Each row of a before or after table is a point. The points were changed in one or more steps. Then noise was added and the rows were shuffled. The steps act on how far a point lies along the listed directions, d1 being the first. Name the steps. A step turns or swaps two directions, mirrors them in a line or flattens them onto one, adds a multiple of one to another, or multiplies one. Angles are multiples of 10 degrees, from the lower direction toward the higher: turns from -170 to 170, lines from 10 to 170 but not 90. Use the fewest steps. Two steps may share a direction if one is a turn and the other turns, adds or multiplies; they go together, in the order done. Otherwise the lowest direction goes first.

Directions:
(1): [-37   5]
(2): [ -5 -37]
Before (14 x 2):
[[-29 -24]
 [  0  24]
 [  6  34]
 [-15  49]
 [ 13  28]
 [ 12 -48]
 [-21  55]
 [ 27 -45]
 [-15 -53]
 [-14   3]
 [ 24 -34]
 [-10  29]
 [ 11 -41]
 [ 63  35]]
After:
[[ 16 -21]
 [ 11   9]
 [-13   3]
 [-26  -8]
 [ 26 -15]
 [-10 -21]
 [ 59   9]
 [ 15 -18]
 [  2  14]
 [ -2   9]
 [-11  13]
 [ 30 -20]
 [-17  23]
 [-26  23]]
Steps: multiply d2 by 0.4

Directions:
(1): [-29 -30  20]
(2): [-29   4 -36]
(3): [-22  35  21]
Before:
[[-44  13  14]
 [  1 -10 -13]
 [ 21  -4  20]
 [ 68   0  -9]
 [ 10 -49   3]
 [ 48  -6   7]
 [-29  -5  10]
 [ 61  -2   1]
 [ -3 -11  -4]
 [ -5   8   7]
 [-38   0  -6]
 [-22  -1  13]]
After (12 x 3):
[[ -4  -7 -15]
 [-45  -2  10]
 [ -8 -60  -2]
 [ -6 -11  -4]
 [ 82  12 -37]
 [ 25 -12  13]
 [ 54  -4 -13]
 [-27  -9  24]
 [ 74   6 -22]
 [ -1   7  10]
 [-47   5  31]
 [-36 -16  24]]
Steps: multiply d1 by 1.6; turn d2 and d3 by 20 degrees

Directions:
(1): [-15  18  -5 -48]
(2): [-23  17  44   9]
(3): [-46 -19 -18   9]
Before (11 x 4):
[[ 61  18  12  17]
 [ 67   3  33  16]
 [ -2 -24 -32  23]
 [-31  -4  -4  10]
 [ 24  21  16 -14]
 [ 49  10  41 -10]
 [ 67  22  51  10]
 [  0  -5  -2  22]
 [ -5 -14   1   8]
 [ -6 -18   4  38]
 [ 15  39  34 -17]]
After (11 x 4):
[[ 52  34  46 -28]
 [ 31  15  33 -36]
 [ 15  -1   2  20]
 [-17 -14   0  33]
 [  3 -12   4  11]
 [ 10  19   7 -26]
 [ 20 -12  15  38]
 [ 13 -14 -24   9]
 [ 49  35   7 -34]
 [ -1  31  24 -13]
 [ 58  21  32 -30]]
Steps: turn d1 and d3 by 40 degrees; add -0.7 times d2 to d1

Directions:
(1): [ 27 -29  36   0  15 -34]
(2): [  5   8  29 -21 -53   5]
(3): [ 43  -9 -34  23 -25  -4]
(4): [-19   0 -27 -25 -11 -49]
(5): [ 35  39  -3 -33  20   0]
(6): [  5 -41 -15 -41   4  26]
Before:
[[ 25 -46  21 -32  10   9]
 [ 31 -12 -20  36  24   7]
 [ 85   7  10   1 -33 -20]
 [-30 -14  -9   6  -7 -49]
 [-25 -27   9  -2   1  55]
 [ 56 -28   5   0  38  19]
 [ 12  26  11 -39  19 -25]
 [  3  46 -24  -8 -30  -3]
 [  4   5  36 -10 -13  -2]
 [ 37   6 -11  63 -27  10]
 [-14   5   5  25   0 -18]]
After, 11 rows:
[[-20 -11   5  24  -2 -12]
 [ 59 -20   5   0  37  14]
 [ 27 -17 -13  61 -31  19]
 [ 64 -54  -1  -7 -46   2]
 [  6  54  22   6  15  29]
 [ 28 -17 -22  35  25   9]
 [-12 -34   2 -46   5  -5]
 [-24   5  -6   8  -5 -52]
 [ 47  12  29 -25  24  -8]
 [ -2  -8  33 -12 -16   3]
 [-19 -10 -32 -11 -41  16]]
Steps: swap d5 and d6

Directions:
(1): [-25  32 -25  35 -14  23 -12  45  -1]
(2): [-20 -38  41  35 -16  18  -9  -6 -30]
(3): [ 20   0 -33  21  23  20 -45 -38 -13]
(4): [ 15 -14   4   3  -7  56  19  -7  48]
(5): [ 55  18  36  -3  10  10 -17  33 -14]
Before, 13 rows:
[[-83   2 -56   3 -32   0  37 -24  48]
 [-39  26 -82  37   3  -3  -1  -8  26]
 [ 28 -19  20 -22  17   0  35   6   2]
 [ 25  -6 -20  -3  10  -3 -32 -15 -18]
 [-72  20 -87   0  -2 -21   1 -19  42]
 [ 23  43  -1 -18 -14 -13  -2  38  -8]
 [ -2 -17   3  20  -9  -3 -23 -38 -18]
 [  6  31   3 -10  19 -18 -24  -6 -24]
 [-63  13 -52  17  -2   1  -9 -30  -4]
 [ 36  -7  30   6   4  47  -3  18   4]
 [-36  -7  33  39  -6  31   4   4 -11]
 [  5  12  41   0  19 -43 -33 -24 -41]
 [-57  21 -60  11 -13   9  23  -5  40]]
After (13 x 9):
[[  3  20  18 -10  14 -20 -17  -5 -25]
 [-54  -4 -33  28 -15 -16  27  -2  19]
 [ 11  22  28  -8  23 -47 -32 -24 -33]
 [-86  -7 -47  16 -36   5  33 -26  39]
 [-67   2 -29   0  -9 -13  14 -24   1]
 [ 22 -16  -2 -14   5 -12 -14 -11 -16]
 [  6  -6  -2  -5  -7 -18  -6 -33  -1]
 [-67   2 -33  20 -23   9  31  -6  31]
 [-22  18   8  10   4  16  12   7  13]
 [ 14  27  13  -1 -20  -3 -10  35 -20]
 [ 29 -14   4  -2  22  17  12   2  -7]
 [-86 -13 -41  10 -17 -20  12 -20  25]
 [ 42  -1  21  -4   7  41   1  20  12]]
Steps: flatten d1 and d3 onto the line at 150 degrees; multiply d2 by 0

Directions:
(1): [-14 -44  15  15 -22 -40  26 -35  -1  23 -27]
(2): [-29  -1 -43 -23  45   0  -5 -36   0 -17 -30]
Before, 13 rows:
[[-16 -22   1   0  -5 -20  -5 -10 -19 -10 -12]
 [ -1 -13  -5 -24  12 -20   8 -30  16 -21 -16]
 [-31 -28 -45  12   5 -34  19 -57   1  -5 -52]
 [ 18 -34  49  33 -58   3  20   2  -6  26  17]
 [ 24  68   2 -16  40  55 -30  63   2 -17  39]
 [-24 -51 -24 -15  16 -34  15 -51   2   6 -46]
 [ -2 -39  16   6 -23 -16   9 -15  -1  32 -37]
 [-26 -47 -18  -3  46 -24   2 -67   3 -15 -15]
 [-14  50 -66 -50  56  47 -55  15  -3 -38  12]
 [ 41 -10  73  47 -91 -21  19  44  13  55  37]
 [ -8 -18  19  32 -39 -25  11  19  -2  32  -3]
 [  1 -45  43  16 -17 -34  18   2 -17  23  -4]
 [-25 -30 -33 -11  37   1   3 -23  -8 -10 -52]]
After:
[[-15 -28   7  -2  18 -21   3  -8 -17   0 -18]
 [-23 -59 -15 -11   5 -39  20 -49   5  18 -45]
 [  1 -15   6   4  -6  22   3  -9  -6  -2   0]
 [ 10  26  -4  -2  -9  13 -11  16  18   9  15]
 [  6 -16   3 -17  -2 -22   9 -26  14 -15 -13]
 [ -7 -24  -1  -4  -5  -5   0 -16  -7  19 -43]
 [  8  15  -8 -13 -14  20 -30  36 -11  -2  29]
 [ 35  56  29   1  15  45 -23  71   2  -3  44]
 [-30 -34 -31  18 -11 -44  24 -51  -1   4 -46]
 [-10 -22  -1  -2  -6 -13  -7 -10 -21 -12 -12]
 [-13 -56   4  11  23 -29   5 -61   3  -1 -11]
 [-16 -44  -5   5   3  -8  11 -17  -7   4 -47]
 [-22  -8 -16  13  -4  -8   0   7   0  17 -14]]
Steps: flatten d1 and d2 onto the line at 30 degrees

Directions:
(1): [-35  -8 -11   4  -6 -52  -5   9 -23 -11 -28  52]
(2): [-14  -3   9   5 -14  39  -7  21 -31  19 -65 -19]
(3): [-44 -23  19  27   7 -14 -27  31   2  35  36 -24]
(4): [ 19  12   1  13  12 -22  51 -11 -35  57   5  -1]
Before, 14 rows:
[[-61  -6  21  18  -5  18 -23  26 -40  38 -30 -29]
 [-40 -20  -6  24  -1 -33  29  12 -51  41   6  33]
 [  1  14   7  28   5  17  15   9 -37  52 -25 -38]
 [-52 -28 -22  -5   3 -24 -41  27  -3 -10   4  10]
 [-30   2   1  11 -14  -2  -7   2 -26   2 -71  16]
 [-52 -12  20  53  22 -85  13  29 -71 115  18   7]
 [ 26  -2  -3 -26  10   2   9 -17  19 -26  40   4]
 [  0   0   2  -1  13   8  18  -8 -15   9 -12 -20]
 [-13  -6 -14   5 -19 -11  -4  -1 -46  26 -28  15]
 [ -5   3   6  -6 -11  33  -8   9  22  13  -2 -15]
 [ 32  28 -16   0  -3  11   5 -30  17 -32 -10 -17]
 [-21 -12  -9 -23  -8 -34 -28  19  16 -44  17  34]
 [-38 -19   6  21  17 -31   6 -10 -28  35  -6   8]
 [-18  -3   6   6  -8 -18  -7   0 -10  11  15   7]]
After (14 x 12):
[[ -85  -22   25   15   -4   17  -72   32    9   -5   17  -33]
 [  31    6   -2  -19   13   -8   44  -20  -13    7   18   11]
 [ -20   -7   11   14   -8  -10   -8    8  -16   23   15   -6]
 [ -50  -31   17   27   12    1  -22    8  -17   33  -10  -18]
 [ -11   -3    5   -5   -9    8  -13    6   32    3   14   -1]
 [  42   39  -24   -5   -4   -2   24  -41    8  -34  -20    1]
 [ -46  -26  -16    3   15  -36  -31   23    7   11   51   -4]
 [   8   -1   -7  -15    9  -45   13    4    1    1   45   21]
 [ -57  -33    9   28   -9   17   -6   33  -40   36  -14   -6]
 [ -15   -9  -16   -1  -24   18  -31    2  -19   -1  -23    2]
 [ -33    0    8   22  -10   35  -42   28   -9    4  -37  -38]
 [ -11   -3    1   -4    5   14   -2   -4   -5  -12  -20  -16]
 [ -22    0   -2   -2  -15   10  -33   -7   15  -41  -38    7]
 [-103  -40   47   66    0   -6  -66   83  -59  113  -24  -56]]
Steps: multiply d1 by 0.4; turn d2 and d4 by -70 degrees; multiply d3 by 1.6

Directions:
(1): [ 15 -30  -8 -11  35  31  14 -63  -2 -20  18  27 -13 -25]
(2): [-11  44 -24 -18  34  24   3  -9 -22 -10 -17 -49  40 -18]
(3): [ 27  42 -15 -21 -33  22 -14   9 -21 -48  -3  42  -5  17]
(4): [  9  31  39  20  31  -2   8   8  11 -35  45 -30 -35  18]
(5): [-44  33  -8  39 -15   4 -50 -26   5   6   8  10 -22 -35]
(6): [-19 -28 -44  -3 -27  19  -7   4 -17  -1  63 -27   6  25]
Before (12 x 14):
[[ -8 -56   4  30 -21 -12  17 -32  15   1  31  24 -16   5]
 [-30   2  -2  14   3 -16   1   7 -15  21  28 -62  17  17]
 [-52   7 -20  35 -35  -4 -46   7   1  25  23 -32 -18 -14]
 [-23 -40  11  15  26 -23  31  21  21  38 -63 -21  25  -8]
 [ 12 -59  21  30   9  -9  13 -43  45  26  58  24 -54  -6]
 [ 15  14  25  15  18   0   9 -13  -7   1 -34  17  -7 -23]
 [-16 -60  17  14   0 -58  -2  24  14  69 -71  27  -3  19]
 [ 23 -39 -24 -29  -8  21  21 -29   6   9 -16  26   3   5]
 [  5 -15 -14 -18 -29 -11 -13  25   4   3   0   7  -1  23]
 [  4 -10  -9   3 -47  -2 -21  15  -7  25 -44  25  11  11]
 [-27  -4 -15  10   3  22 -33 -55   2 -32  63  19 -25 -26]
 [-15  56  11  27  20  -2 -35 -24  20  15  -4  -4 -17 -38]]
After:
[[  -5  -25   33   27   22  -19    9  -32    9    8   33   -5  -29    2]
 [   4    2    4   17   -6    0    6   11  -15    6   -2   -5    1    2]
 [   7  -39  -54  -29  -26   34  -11  -38  -27   28  -59   40   42  -20]
 [ -43  -60  -70  -21   35   13   -9  -60  -29   59  -69    8   50  -36]
 [  12    7   22   15   14  -14   -3    4   25   14   32  -12  -25    8]
 [ -11    3  -44  -26  -44    7  -10   13   -4   37  -60    5   38    0]
 [ -26   27  -16   11   11   -5   16   -6   -8    2  -23  -50   46  -12]
 [ -40  -69  -27   17    7    1   10  -24   12   41  -37    9   18  -29]
 [  -3  -34    1    2   20    7    3  -27    5   13    1   -9  -14  -24]
 [   6   -8  -30  -32    3   15   -9  -20   -6   -7  -19   15   12  -13]
 [ -16   66    6   15   48   -5    8   16   11   20   10 -103   24   -7]
 [ -14   43   24    3    0  -24   -9   42    8  -15   14  -41    8   16]]
Steps: turn d1 and d2 by 170 degrees; flatten d3 and d5 onto the line at 170 degrees; multiply d4 by 2; multiply d6 by 0
